Rows are points. A path goes straight from each point to the next, and from the last back to the first. The post is the endless flat space through its rows: a point in 2 columns, a line in 3, a plane in 4, and so on, so that a path can go around it. How many times does the path go around the post? Going back the other way cancels.

Post:
[[ 0.19 -1.18]]
Path (24 x 2):
[[-2.15  2.43]
 [ 1.05  0.37]
 [ 1.77 -2.00]
 [ 1.35 -2.38]
 [ 1.77  0.14]
 [ 0.77 -2.25]
 [-2.18 -3.18]
 [-0.73 -0.03]
 [ 1.39  2.33]
 [ 2.50 -2.54]
 [-0.78 -5.05]
 [-1.88 -0.73]
 [-0.72  0.01]
 [-2.34 -4.44]
 [ 1.02 -3.00]
 [ 2.49 -0.17]
 [-0.81  1.54]
 [ 2.56  0.74]
 [ 1.06 -3.49]
 [-0.53 -1.90]
 [-1.18 -0.79]
 [ 0.44  2.73]
 [ 2.09 -1.07]
 [-0.02  0.13]]
Times around: 2

Post, 3 rows:
[[-0.57 -0.17  0.27  1.82]
 [ 1.12 -1.82  0.45  2.57]
 [-0.84  2.25 -2.11 -1.40]]
Path:
[[-0.27 -2.37 -0.44  4.09]
 [-1.33 -1.14  0.03  0.18]
 [ 1.91 -2.74  1.15  2.69]
 [ 1.73 -0.34  0.80 -0.58]
 [ 0.72 -1.88  0.63  1.91]
 [-1.69 -1.06 -0.60  1.15]
 [-1.20 -0.08  0.16  2.63]
 [ 0.58  3.37 -3.89 -0.83]
 [-0.71  1.67  1.15  1.52]
 [-1.58  0.31  1.72  1.78]
 [ 0.86 -1.75  2.90  2.96]
 [ 2.02 -0.60  0.70  3.88]
 [ 2.22 -0.34  0.08  2.88]
 [ 1.88  1.27  0.22 -0.66]
 [ 1.39 -5.71  2.83  3.42]
 [ 0.11 -2.35  1.77  0.77]
 [ 1.89 -1.82  3.18  2.96]
 [ 0.60 -0.52  1.70  0.63]
 [ 0.25 -2.50  0.77  0.80]
 [-0.74 -2.18 -1.14  2.43]
 [-0.18  1.90 -2.48  1.70]
 [-1.24  4.90 -3.56 -2.75]
 [-0.38  1.91 -1.73  0.72]
 [ 1.96 -1.16  2.83  4.59]
 [ 0.84 -0.02  1.47  1.42]
 [ 1.68  2.75 -1.15  0.03]
 [-0.52 -0.52  0.87  3.87]]
Times around: 1

Post:
[[-1.93  0.05 -0.59  1.36 -0.52 -0.94]
 [-1.89 -1.60  0.85  1.85 -2.20 -1.76]
 [ 0.10 -1.87  1.08  0.39  2.13  3.23]
 [-0.93 -0.76  0.14 -3.43  0.08  0.60]
 [-1.81  1.37 -0.39  2.17 -1.00  2.47]]
Path:
[[ 0.32 -1.16  3.93  3.73  0.19  1.30]
 [-1.59 -0.27  1.83 -0.27  0.23  0.07]
 [-3.07 -0.96  1.29  1.93 -0.52  2.18]
 [-2.12 -2.46  0.59  3.24 -1.32  1.73]
 [-1.13 -1.40  0.61 -1.86  1.47  2.39]
 [-4.91  4.75 -1.36 -0.42 -5.10 -2.46]
 [-0.49  1.16  0.43  1.76  0.22 -0.05]
 [ 0.54  1.26 -2.03  1.12  2.13  1.78]
 [-1.13  3.98 -4.73 -2.23  1.81  4.48]
 [ 0.44 -1.12  0.09  4.63  1.39  2.34]
 [-0.77  1.52  0.93 -1.35 -0.33  2.35]
 [-1.64 -2.79  2.02 -1.89  0.83 -2.57]
 [-3.14  0.00 -1.10  0.93  1.59  1.25]
 [-1.45 -1.88 -0.27  1.83  0.56  0.65]
 [-1.44 -0.92 -0.42  2.50 -1.71 -1.38]
 [ 1.11 -2.02  1.90 -0.41  0.65  0.11]
 [-2.01  0.97  0.42  3.41  0.06 -0.30]
 [-2.03 -0.82  0.95 -2.18  1.92  0.44]
 [-2.58 -2.11 -0.64  2.33 -0.77  1.45]
 [-0.35 -1.73 -1.53  1.62  1.35  1.34]
 [ 0.83 -2.05  1.49  1.24 -0.97 -1.32]
 [ 0.63  0.59  0.30 -1.87 -1.62  0.19]
 [-1.67 -0.69 -0.40 -2.15 -4.03 -2.12]
 [-1.02 -1.70 -1.16 -0.42  0.92  2.00]
 [-1.01  0.22 -1.21 -2.57  4.12  1.97]
 [-1.56 -2.02  2.54  7.63  3.83  0.58]
 [-1.34 -0.95  3.15 -1.62 -0.62 -1.16]
 [-3.62 -1.23  0.17 -1.85  1.64 -1.73]
 [-3.02 -2.05 -0.09  2.81 -1.06  1.46]
 [-1.65 -1.68  1.32  3.90 -3.61  1.72]
 [ 0.96  0.57 -1.28 -1.36 -0.25  1.06]]
Times around: 2
